Each row of a before or after table is a point. One or more steps were done to the points. Then noise was added and the rows were shuffled. The steps act on columns, c1 being the first. What was done? A step turns or swaps two columns, mirrors them in a line or flattens them onto one, adds a multiple of one to another, or multiplies or shifts one. Angles are multiples of 10 degrees, from the lower column toward the higher: turns from -170 to 170, lines from 10 to 170 but not 90. Use the fewest steps. Two steps may share a column if one is a turn and the other turns, adds or multiplies; they go together, in the order done. Otherwise the lowest column goes first.

Before:
0.038 0.030 0.073

0.044 -0.018 -0.044

-0.044 -0.040 0.025

0.031 0.030 -0.037

-0.031 -0.019 0.053

0.059 0.044 0.016

-0.029 0.008 0.061

0.036 -0.060 -0.051

-0.024 -0.078 0.021

-0.024 -0.019 0.063
After (10 x 3):
0.037 -0.003 -0.068

0.058 0.011 -0.018

-0.066 -0.003 -0.011

-0.044 -0.010 0.042

0.023 -0.019 -0.064

0.040 -0.004 -0.064

0.054 0.059 -0.026

-0.052 -0.008 -0.070

-0.029 0.035 0.043

-0.001 0.064 0.047
Steps: turn c1 and c2 by 150 degrees; multiply c3 by -1

Before, 12 rows:
0.046 -0.019 -0.048 -0.029 0.032 0.015

0.009 0.020 0.036 0.024 0.019 0.004

0.009 -0.057 0.011 0.039 0.011 0.003

0.044 -0.040 0.010 -0.018 -0.049 -0.017

-0.017 0.109 0.020 -0.060 0.022 0.021

-0.032 0.067 0.063 0.081 0.028 -0.050

-0.011 0.040 0.024 0.000 0.000 0.028

0.072 -0.017 0.000 -0.008 0.031 -0.042

0.040 0.025 0.000 -0.008 -0.056 0.120

-0.008 0.049 0.068 -0.013 0.053 -0.044

0.051 -0.040 -0.049 0.023 -0.012 -0.016

-0.015 -0.077 -0.042 -0.019 -0.041 -0.030
After:
0.114 0.000 0.021 0.058 -0.021 0.000

-0.041 0.036 0.010 0.004 0.049 0.021

-0.062 0.001 0.009 -0.039 -0.009 -0.018

-0.026 0.044 -0.049 0.030 -0.031 -0.010

0.020 0.014 0.029 -0.019 -0.018 -0.016

0.052 -0.002 0.070 -0.001 -0.052 0.045

0.038 0.000 0.022 0.009 -0.003 -0.024

-0.039 0.070 0.001 -0.012 -0.027 0.040

-0.080 -0.031 -0.043 0.004 0.042 0.027

0.073 -0.022 0.061 -0.092 -0.027 0.019

0.017 0.051 -0.003 0.044 0.057 -0.110

-0.044 0.044 -0.051 -0.033 0.011 0.010
Steps: mirror c1 and c2 in the line at 50 degrees; turn c4 and c6 by -160 degrees; multiply c5 by -1
